Every row gives one point. Each copy is the shape, with its points in the same order, stretched, turned, moved and blurred by noise. Some copies are also mirrored. Which?

Shape:
-108  -70  26
-71  -57  30
-60  34  28
-18  4  1
11  17  -41
77  12  -4
-12  -53  -4
62  15  17
-18  13  27
Copy 1:
-109  -62  58
-85  -51  32
-71  35  17
-23  -1  8
28  7  13
33  -5  -56
-23  -56  10
22  -2  -57
-34  11  -10
Copy 1 is: mirrored
Copy 2, 9 rows:
-49  -125  41
-19  -94  39
-49  -10  77
-16  -11  17
-10  25  -27
64  47  -14
16  -57  -14
60  36  16
-3  -3  51
Copy 2 is: only turned
Copy 3, 9 rows:
-74  -64  -80
-51  -58  -51
-43  27  -44
1  3  -35
49  22  -37
62  15  48
2  -40  -30
41  28  53
-17  14  -21
Copy 3 is: only turned
Copy 4:
-30  109  44
-1  82  37
-26  -4  60
2  4  9
-12  -14  -36
60  -44  -39
19  53  -21
65  -39  -16
7  -7  31
Copy 4 is: mirrored

Shape:
38  12  51
46  -42  -50
-37  -72  57
-52  25  -61
31  6  -33
6  -58  -22
Copy 1:
-47  -17  22
-1  -25  -62
62  -74  30
39  55  -28
-20  17  -36
31  -29  -30
Copy 1 is: mirrored
Copy 2:
15  17  56
-25  -84  1
113  -27  3
-26  21  -84
-41  -29  -4
30  -73  -10
Copy 2 is: mirrored
Copy 3, 6 rows:
50  23  6
9  -75  9
36  -7  -95
-81  -29  -25
-6  -32  21
11  -60  -32
Copy 3 is: mirrored

Shape:
28  -16  -12  26
-102  25  9  -57
10  17  -5  23
43  -32  45  20
55  -27  55  2
-65  5  -56  -77
-90  -14  4  -58
21  19  23  -21
-14  13  2  -41
Copy 1, 9 rows:
27  1  -15  -22
-97  -36  63  15
-8  9  -6  -29
52  23  36  -33
53  16  52  -48
-77  -88  20  0
-66  -56  67  29
-10  -4  40  -58
-30  -36  35  -36
Copy 1 is: only turned
Copy 2, 9 rows:
7  12  11  -42
-10  11  12  121
-17  9  25  -19
16  -67  32  -52
23  -78  58  -46
43  51  -5  103
7  -13  -13  112
20  -17  66  5
24  3  44  38
Copy 2 is: mirrored
Copy 3, 9 rows:
14  -19  -2  29
-64  27  -56  -102
12  -7  -32  25
-4  35  31  42
8  55  36  38
-8  -30  -41  -121
-64  14  -22  -110
19  37  -13  0
3  16  -24  -46
Copy 3 is: only turned

Shape:
10  4  -5  36  -11  -20
27  -26  -21  -16  8  -18
0  -11  -215  22  25  -13
-96  -22  9  33  123  -80
8  -7  27  0  1  17
9  -6  -11  2  -27  15
19  16  -31  34  -24  17
2  36  27  4  38  10
25  6  -9  20  -23  13
3  74  23  -63  -30  -94
-64  -20  6  -16  -1  -2
17  -11  -6  26  -18  5
Copy 1 (12 x 6):
21  -21  35  6  10  5
4  -45  -5  5  16  -42
-53  44  -37  141  -31  -107
-77  -45  51  47  114  50
-8  -27  25  -33  1  -4
-1  -13  12  -10  -26  -22
13  14  19  8  -38  -15
-11  14  12  -39  34  6
9  -2  23  -13  -20  -17
87  -35  -73  -22  87  67
-48  -44  1  6  9  30
3  -12  38  3  -15  -11
Copy 1 is: mirrored
Copy 2 (12 x 6):
46  16  -21  -3  -30  -6
13  52  4  -40  -13  17
-2  89  -154  -53  97  37
-65  27  -19  -61  50  -124
0  12  26  -1  -38  11
12  12  -9  -17  -30  36
35  19  -29  13  -22  32
-1  19  41  15  14  -10
38  20  -8  10  -24  32
96  -43  55  -68  64  -4
-50  -16  -13  -38  6  -3
31  26  -9  0  -39  11
Copy 2 is: mirrored
Copy 3 (12 x 6):
24  -12  -29  32  -28  -8
4  -11  -32  -18  -2  -19
-39  103  -218  47  7  -16
-49  67  82  97  53  -102
15  -23  14  -4  -10  28
4  -19  -35  -2  -36  25
28  -3  -64  26  -36  37
38  25  31  13  4  23
29  -20  -41  9  -33  30
40  42  28  -35  -100  -72
-53  2  30  18  -35  -1
17  -28  -36  17  -22  16
Copy 3 is: only turned
Copy 4, 12 rows:
-1  -5  -41  -19  -6  -53
3  -50  -51  -52  -10  -17
-141  -31  -86  -178  12  -31
22  50  -145  10  103  57
23  -45  -5  -3  15  -19
-13  -38  -8  -22  -18  -30
-25  -25  -9  -43  -13  -53
32  -2  0  -17  39  -9
-9  -30  -11  -33  -15  -48
48  61  -11  -29  -99  29
-20  -24  -37  27  12  39
-7  -34  -32  -14  -4  -49
Copy 4 is: mirrored

Shape (11 x 6):
61  44  32  14  10  15
-36  49  5  -26  -102  4
-35  -44  12  30  -8  -26
91  56  29  -54  47  22
-11  21  3  -36  45  31
35  87  -13  -2  -43  -15
7  43  60  -38  36  -44
51  -1  75  8  -56  34
-8  -61  -8  -35  19  -29
62  -11  21  -31  16  -104
-9  -27  -44  17  39  -30
Copy 1, 11 rows:
23  15  2  -37  7  39
-45  -8  -58  -2  -45  -56
-6  -44  49  73  17  -26
37  21  -24  -95  58  48
-50  -11  7  -20  49  46
-3  55  -75  -5  -1  10
-13  50  42  -7  55  -19
37  -48  28  -71  -39  -23
22  -61  19  36  76  -15
78  29  -6  21  95  -38
-9  -19  7  84  68  46
Copy 1 is: only turned
Copy 2, 11 rows:
60  3  28  43  -36  4
22  111  -28  -41  -24  13
-42  -19  -30  -41  -45  -28
93  -9  61  34  21  26
-2  6  56  22  43  2
73  72  -29  35  -33  -22
64  18  62  -44  -3  -51
39  9  19  -8  -85  50
-12  -58  -17  -56  24  -16
107  -46  -37  -64  -17  -65
-27  -53  -40  6  7  -39
Copy 2 is: only turned
Copy 3, 11 rows:
79  -12  41  -11  -46  -31
-33  -67  20  59  -84  0
-6  -54  -37  3  54  1
101  28  56  -24  -89  20
44  28  29  26  -2  42
-6  -14  50  2  -101  -39
37  -47  73  -58  -9  22
92  -78  1  18  -58  -13
-1  -8  -58  -19  34  62
-5  -51  -7  -109  -16  28
-11  37  -36  -14  44  5
Copy 3 is: only turned

Shape (14 x 8):
-19  62  44  11  -33  -62  -12  -36
-48  -9  4  45  64  -13  93  -31
-79  -70  42  12  80  0  27  -39
-44  -30  52  36  75  -37  48  42
35  -10  -57  -148  -17  -17  66  24
64  -32  -34  -65  -15  1  30  -17
-16  17  -27  0  -15  6  -34  13
-20  29  -3  24  -18  -13  -36  2
-53  49  9  -4  -1  -40  -35  32
40  -111  -22  -80  -52  9  21  32
8  36  43  13  19  -1  -60  -9
-23  7  13  6  1  -63  -35  30
-44  55  56  -6  -30  -10  7  23
-42  5  32  21  -11  -50  -46  -11
Copy 1, 14 rows:
11  -20  41  23  -9  50  -9  -79
-123  -51  -25  -45  11  40  22  1
-88  -33  14  -85  75  9  -40  1
-72  3  36  -49  50  73  26  61
-43  64  21  29  -127  -134  -11  19
9  16  8  -29  -87  -82  -14  -1
21  40  -47  18  1  21  -36  -26
29  13  -32  18  17  49  -24  -33
0  44  -6  53  33  53  -23  -27
37  12  27  -20  -70  -86  -83  78
40  53  10  -40  27  51  -22  -49
26  25  27  38  40  29  -1  -1
-16  17  9  24  -20  91  -43  -29
26  -9  23  19  44  41  -29  -37
Copy 1 is: only turned
Copy 2 (14 x 8):
-75  52  30  15  -6  -33  64  14
55  4  -64  -1  26  -10  117  -39
19  -61  -62  -66  31  -33  68  -53
3  -41  -21  -25  78  45  71  -54
79  70  8  -33  111  -9  -69  65
41  22  -29  7  42  -18  -65  67
-32  38  -7  -24  -24  28  -6  4
-58  32  -4  -8  -29  24  18  2
-67  51  25  -34  13  35  37  -21
44  -47  -5  -76  57  11  -98  104
-69  16  8  14  -20  8  -14  -30
-82  16  -3  -23  40  35  17  -1
-24  30  75  -31  -4  8  43  -7
-89  3  -3  -31  -3  -3  39  2
Copy 2 is: only turned
Copy 3:
30  -28  6  2  -15  18  -89  -61
-33  -50  32  -85  14  83  33  -28
-18  -8  53  -75  -16  51  81  -83
1  -43  65  -86  16  4  23  -17
54  35  -109  -64  -36  45  66  40
41  -3  -78  -18  4  37  70  4
-35  -8  -8  4  -30  6  -23  -21
-23  -16  3  9  -14  7  -55  -45
-11  3  10  -26  -29  -15  -92  -28
44  -21  -80  -24  -42  -12  115  -8
-1  20  41  33  -2  7  -39  -34
6  -15  6  -23  -6  -21  -52  -48
10  -21  21  -9  -53  22  -90  -8
-1  -17  23  -7  -22  -14  -55  -89
Copy 3 is: mirrored
Copy 4 (14 x 8):
-38  38  70  -77  -38  6  62  35
-57  8  -48  75  -45  39  93  -45
-74  -82  -9  91  15  30  48  20
-15  -1  4  74  9  6  129  1
39  -32  -61  -54  72  17  25  -46
46  -67  -15  -15  -7  6  8  -49
26  24  28  11  24  -13  -3  18
15  37  45  -5  -4  -13  21  32
-5  64  50  -24  51  -14  48  50
99  -121  -50  15  40  -55  -6  15
-7  3  98  1  -2  40  25  27
7  10  56  -20  24  -52  58  32
5  59  30  -25  15  42  73  69
-21  2  60  -18  0  -37  39  53
Copy 4 is: only turned

Shape (14 x 9):
14  1  34  -32  50  -8  1  -30  30
-54  -20  -37  -14  24  5  -1  22  -164
18  8  -13  -33  -94  38  -27  56  45
-121  42  50  -15  32  6  52  26  5
29  55  -21  -29  -24  10  19  31  18
28  36  5  69  58  37  -10  -22  -47
22  34  -21  -34  -19  -45  -17  -18  -116
4  30  -35  19  36  -44  96  -18  -61
-1  -11  24  4  -32  -69  -17  -4  47
29  54  45  -28  40  -61  -25  -10  -11
-80  20  -44  32  17  21  9  -16  16
29  -10  -39  12  23  12  -28  -3  33
-14  32  -44  52  -8  -42  1  79  26
-89  -20  93  51  38  -27  1  -32  15
Copy 1, 14 rows:
-34  -23  28  -40  16  27  -20  -54  -28
10  44  -65  58  -10  52  -55  27  -125
15  -29  -49  -39  -9  -44  61  21  27
19  7  -3  -26  28  40  60  -96  -110
-19  5  -21  -11  55  -28  22  13  -1
-11  16  -50  -13  84  86  -48  -9  7
-9  40  -10  -4  13  11  -58  81  -89
34  16  40  23  63  7  -69  5  -57
15  8  70  -55  -48  -20  24  -5  20
-52  19  47  -49  16  40  -6  16  -47
21  55  -45  -4  37  14  8  -81  -24
-23  10  -26  0  19  11  -17  -37  37
24  43  19  24  42  -6  46  3  52
31  3  47  -66  -40  82  10  -84  -47
Copy 1 is: only turned
Copy 2 (14 x 9):
-50  51  -12  -49  -2  -32  -6  -9  -14
-6  80  127  75  18  35  30  -16  16
38  -38  -40  -72  32  55  -62  94  62
-43  9  100  7  -50  -105  75  65  31
-13  -19  -54  -1  23  1  -17  77  19
-49  38  29  45  128  -20  -4  -33  -29
27  69  21  75  -15  27  -41  -13  -2
-22  29  2  56  1  -32  106  -11  -41
35  -18  3  -63  -33  -1  -22  11  -45
-17  70  -14  19  -8  -59  -56  -3  -60
-57  -71  63  13  11  -6  46  9  10
-48  -18  -21  -47  68  33  -10  -2  -28
-11  -66  11  -1  38  10  25  70  -69
-5  18  134  -51  -9  -96  33  -32  -23
Copy 2 is: only turned
Copy 3:
40  -16  15  36  35  -28  2  -31  -14
21  -77  42  -152  -63  49  37  61  30
35  80  2  -8  66  45  -47  -70  63
-56  -61  -5  -9  -44  -5  36  -36  89
1  49  42  13  63  25  -37  -12  39
53  -15  -1  30  -52  1  -30  84  -5
39  27  81  -96  3  12  41  37  1
-60  -15  33  -21  -6  19  27  71  -28
1  58  -49  -15  40  -48  11  -32  1
29  28  52  -14  31  -64  -7  2  3
-18  -22  -43  6  -6  23  30  44  74
45  12  -23  20  54  3  -39  28  2
-58  38  -50  -36  33  -12  -66  58  61
3  -44  -82  8  -83  -65  53  -22  12
Copy 3 is: mirrored

Shape (12 x 9):
26  -41  59  -70  46  37  32  22  16
5  -4  -39  9  -13  -86  39  -46  79
29  -124  -3  -13  -11  0  32  72  4
-13  -9  25  -14  26  -82  -38  22  -73
29  -18  6  -11  -25  0  -12  -10  23
-5  25  8  44  4  -8  -50  11  -4
-46  9  -50  5  -11  -20  2  38  -90
-6  -52  -4  5  -10  -12  74  33  -11
91  -27  32  -3  50  -30  5  -124  40
-23  -25  -43  20  27  -18  3  41  -7
-109  8  15  33  -13  40  56  -37  24
-85  -19  -55  14  -14  -32  14  -59  6
Copy 1:
-24  -51  -62  -35  -19  78  47  36  33
-14  67  -70  52  -46  -36  -25  -56  41
0  -41  -124  -57  25  -28  11  -1  21
-57  55  -30  -14  -37  -34  37  92  -2
1  3  -28  -12  -16  15  -15  4  2
-32  32  17  14  10  -12  -23  49  5
-19  60  6  -11  41  -60  62  28  -11
10  -4  -65  3  14  -42  45  0  43
-15  -2  -73  85  -103  56  -22  29  -31
-44  37  -53  5  39  -36  13  4  13
-33  -32  67  55  7  -42  27  -44  41
-53  33  11  50  -12  -71  7  -63  -14
Copy 1 is: mirrored
Copy 2:
46  -22  0  -57  -73  15  -75  46  -8
77  -87  31  22  88  40  -37  -66  65
-26  -70  -39  -34  25  -18  -73  65  89
47  43  49  -31  46  -10  2  100  13
2  -19  18  14  9  8  -40  -10  11
-12  50  17  -3  13  57  -4  6  23
31  52  -84  0  63  -12  23  66  39
45  -53  -49  -25  15  -18  -11  31  76
77  -85  118  84  -47  62  -51  -4  -2
22  -8  -47  -16  48  48  -28  37  65
41  -63  -70  -41  1  63  67  -36  -29
44  -80  -52  17  104  46  35  -11  -15
Copy 2 is: only turned

Shape, 15 rows:
75  13  13  33  5  -26  67  -9  -24  -75  -23
31  -7  13  -85  15  -9  13  27  35  33  53
13  1  15  43  37  28  38  53  -56  -28  -32
-43  8  29  -62  -66  -7  -48  1  55  34  40
12  1  -45  -51  40  2  42  -21  14  77  -3
36  -10  -25  -1  39  39  17  -15  -34  -101  -71
16  65  55  7  -10  39  -20  12  144  -1  90
23  32  12  13  68  -23  -23  -22  -31  -65  32
39  -9  10  27  35  -38  -29  -32  -22  18  -36
46  -12  -52  -7  -28  33  13  18  38  13  82
-43  -2  93  32  -60  60  -35  23  107  38  0
-7  75  82  1  -28  47  18  -6  40  -21  26
-14  -66  -16  28  38  2  83  -28  21  6  44
17  60  -48  51  46  -37  50  1  -35  -76  -21
0  -30  -13  -18  19  -32  13  38  81  5  26
Copy 1, 15 rows:
-33  36  -81  35  50  70  -19  -11  4  -21  2
-55  20  25  -25  29  -71  40  9  41  -3  74
11  26  -12  51  11  45  18  21  -66  -12  -13
-36  -14  33  -20  -30  -82  27  15  110  52  24
0  -21  21  31  33  -61  77  -52  1  10  36
32  45  -12  78  74  58  22  -21  -5  -40  -70
-69  -12  68  -24  -25  68  -36  4  121  -1  113
-64  34  7  41  38  36  -14  -25  4  -85  -28
-16  1  -12  62  31  -29  -27  -28  6  -37  -20
12  21  -16  -77  12  0  20  -47  48  -2  55
4  -59  55  16  -51  17  -21  63  110  54  62
-39  7  13  45  -42  68  22  22  79  21  69
5  -85  -24  -42  38  14  62  -18  -5  -51  10
-34  32  -31  51  34  92  -4  -55  -42  -9  -54
-40  -37  42  -33  45  -17  0  5  28  17  28
Copy 1 is: only turned
Copy 2, 15 rows:
-49  53  -58  17  51  2  14  -20  -29  63  -57
27  60  34  -91  35  -4  -42  29  51  19  -49
-1  -41  -42  3  35  41  52  22  -29  54  -52
34  40  50  -34  -38  -22  -27  47  46  -32  33
32  -10  9  -75  -25  -2  -8  -19  -13  -26  -80
-18  9  -45  51  -1  66  17  -30  7  30  -75
109  125  -87  -17  -33  -27  -8  68  61  -3  -7
-64  50  -75  2  32  28  -16  57  15  -18  -77
-62  2  -52  -6  -4  26  -37  31  -52  16  -41
78  2  -6  7  24  -50  -51  -6  61  -19  -2
106  42  -10  25  -74  -15  12  76  -12  40  33
62  105  -51  -6  -2  19  56  52  -10  15  -1
18  -13  45  29  -4  -86  -30  -5  -17  1  -117
-55  -15  -109  4  1  13  64  -17  7  -17  -81
18  10  6  -37  -26  -51  -28  18  58  15  -61
Copy 2 is: mirrored
Copy 3, 15 rows:
-20  131  53  38  3  1  -27  -25  -9  -90  -49
-47  -12  16  6  18  -61  -15  36  -22  59  -26
29  44  26  35  10  49  51  -16  -9  -80  -18
-61  -50  -31  -60  15  -60  -46  12  4  19  -44
-11  11  -16  7  7  -38  45  11  43  68  6
64  74  39  66  -19  33  -43  -42  -33  -68  8
-61  15  35  -35  125  -34  -79  -19  -7  -8  -137
-29  57  79  -8  -19  30  -42  -36  -33  -19  -25
-8  37  7  7  -37  -1  24  -61  37  -20  -16
-10  4  90  -4  7  -66  -41  21  26  4  -56
-15  -11  -60  -44  78  2  20  -18  27  -54  -128
-16  64  39  -31  79  -12  -18  -18  -35  -74  -67
-5  54  -14  -3  -23  21  36  63  33  21  -71
-4  99  74  13  -5  64  -54  1  20  -60  -6
-65  -19  -21  9  11  -6  -25  25  29  51  -77
Copy 3 is: mirrored
